Every row gives one point. Each copy is the shape, with its points in the same order, stretched, turned, moved and blurred by noise. Is it also mirrored, or only turned?
(in the rows, 128 means zero)

Shape (8 x 3)
[[144 119 136]
 [120 147 153]
 [168 127 169]
 [140 182 186]
 [113 158 157]
 [106 170  90]
 [155 123  46]
 [191 100 112]]
Copy 1 (8 x 3)
[[128 119 141]
 [115 152 162]
 [158 138 163]
 [139 187 182]
 [108 165 159]
 [ 84 165  93]
 [136 111  56]
 [173  87 116]]
Copy 1 is: only turned
Copy 2 (8 x 3)
[[153 118 141]
 [130 147 148]
 [171 132 175]
 [138 180 189]
 [116 161 154]
 [127 158  82]
 [183 121  51]
 [203  98 125]]
Copy 2 is: only turned
Copy 3 (8 x 3)
[[129 125 150]
 [106 173 163]
 [155 151 179]
 [131 210 186]
 [106 181 159]
 [ 98 170  96]
 [144 111  66]
 [165 103 128]]
Copy 3 is: only turned

Shape (9 x 6)
[[126 103 152 152 125 164]
 [132 106 172 154 139 160]
 [128 133 151  67 103 118]
 [119 107 182 108  96 153]
 [204  98 150 165  89  89]
 [155 135 138 106  86 174]
 [133 172 158 155 172 167]
 [138 144  84 163 162  43]
 [127 184 154 150  99 167]]
Copy 1 (9 x 6)
[[150 104 138 155 129 169]
 [158 103 162 150 137 162]
 [135 131 114  66  95 146]
 [142 106 151 101 101 183]
 [203  86 140 143  59  96]
 [173 137 108 124  94 185]
 [155 178 162 159 157 145]
 [129 134 113 155 123  23]
 [147 179 143 156  90 173]]
Copy 1 is: only turned
Copy 2 (9 x 6)
[[137  88 150 164 117 181]
 [138  91 169 163 141 182]
 [107 136 182  93 104 139]
 [108  99 195 138  99 170]
 [213 128 181 158  99 110]
 [147 131 167 119  74 192]
 [138 148 147 149 170 207]
 [160 162  89 132 172  69]
 [128 176 155 164 107 200]]
Copy 2 is: only turned
Copy 3 (9 x 6)
[[102  91 137 149 118 157]
 [ 99  71 153 139 124 141]
 [154 148 184  91 144 145]
 [124 103 192 126 115 162]
 [221  58 138 157 110 125]
 [146 109 146  82  90 172]
 [ 77  84 134 108 109  82]
 [184 141  94 161 181  47]
 [105 115 137 105  61 108]]
Copy 3 is: mirrored
Copy 4 (9 x 6)
[[139 100 154 153 141 151]
 [137  94 173 155 152 141]
 [156 125 170  55 132 128]
 [133  94 193 107 129 157]
 [193  71 156 147  71  80]
 [189 132 164 112 122 169]
 [149 157 169 165 190 116]
 [132 138  79 124 122  28]
 [155 171 178 149 123 143]]
Copy 4 is: only turned

Shape (13 x 9)
[[192  96 121 179 106  99 153  60  95]
 [101 161 145 131  82  63  80 103 113]
 [134 173 133 137  92 108 163 117 107]
 [ 97  81 134 119  46 125 116 139 110]
 [156 120 144 166 112 158 121 115  73]
 [ 66  87 110 134 114 122  99 105 104]
 [154 100 124 105 140 176 143  92 132]
 [106 141  63 164 222 162  88 143 158]
 [126  71  98 160 135 112 133 132  81]
 [137  96 136 165 129  62  61 121  89]
 [112 105 112 214 152 139  72 148 129]
 [114  79 173 150 140 151 154 113 103]
 [134 119 149 121 117 103  89 157 157]]
Copy 1 (13 x 9)
[[165  96  91 210  85  87 144 108 112]
 [ 98 171 182 152  71  64 105 128 123]
 [145 151 153 149  89 117 163 151 111]
 [111  66 153 140  87 101  96 181 115]
 [146  85 154 198 113 152 113 122 110]
 [ 89  57 177 143 116  88 119 102 119]
 [161  71 113 112 125 166 135  88 124]
 [113 103 167 131 209 153 160  41 199]
 [137  60 142 188 157  86 125 127 106]
 [108 128 153 204 132  57  69 113 115]
 [ 81  82 156 200 165 129 112  98 175]
 [ 94  67 123 161 132 161 123 119  79]
 [106 146 128 121 142 121  85 141 139]]
Copy 1 is: mirrored
Copy 2 (13 x 9)
[[132 150 198 166  81 121  99  37 145]
 [151  89 153 118 175  73  97  79 121]
 [161 130 143 116 113  95 141  88 135]
 [127  39 119 140 109 126 100 140 125]
 [167 131 177 132  95 178  99  86 113]
 [ 97  86 109 183 165 156  96  99 122]
 [ 99 151 154 129 113 169 100 115 156]
 [130 212 101 210 200 180  91 151 113]
 [115 117 142 206 124 165 104  90  91]
 [137  99 203 184 169 123  74  90  76]
 [169 125 164 220 161 176  69 129  97]
 [116  98 174 167 117 193 147 107 154]
 [131 103 175 134 153 113  93 170 103]]
Copy 2 is: mirrored
Copy 3 (13 x 9)
[[195  85 126 156  93 108 201  98  65]
 [117 137  71 181 100  94  86  74  82]
 [133  99 115 136  62 101 128 105 127]
 [ 89 141 116 166  91 116 132 166  51]
 [162  89 159 166  88 157 141 126  94]
 [ 83 128  97 186 126 142 157 111  72]
 [151 124 126 100 110 177 169 139  98]
 [154  53  83 175 183 180 139 135 174]
 [119  65 132 174 137 117 171 122  63]
 [147  95 114 204 150 100 111  85  47]
 [159  81 113 228 158 141 133 135 130]
 [136 131 175 149 129 139 173 132 107]
 [146 134 104 150 150 103  91 142  92]]
Copy 3 is: mirrored
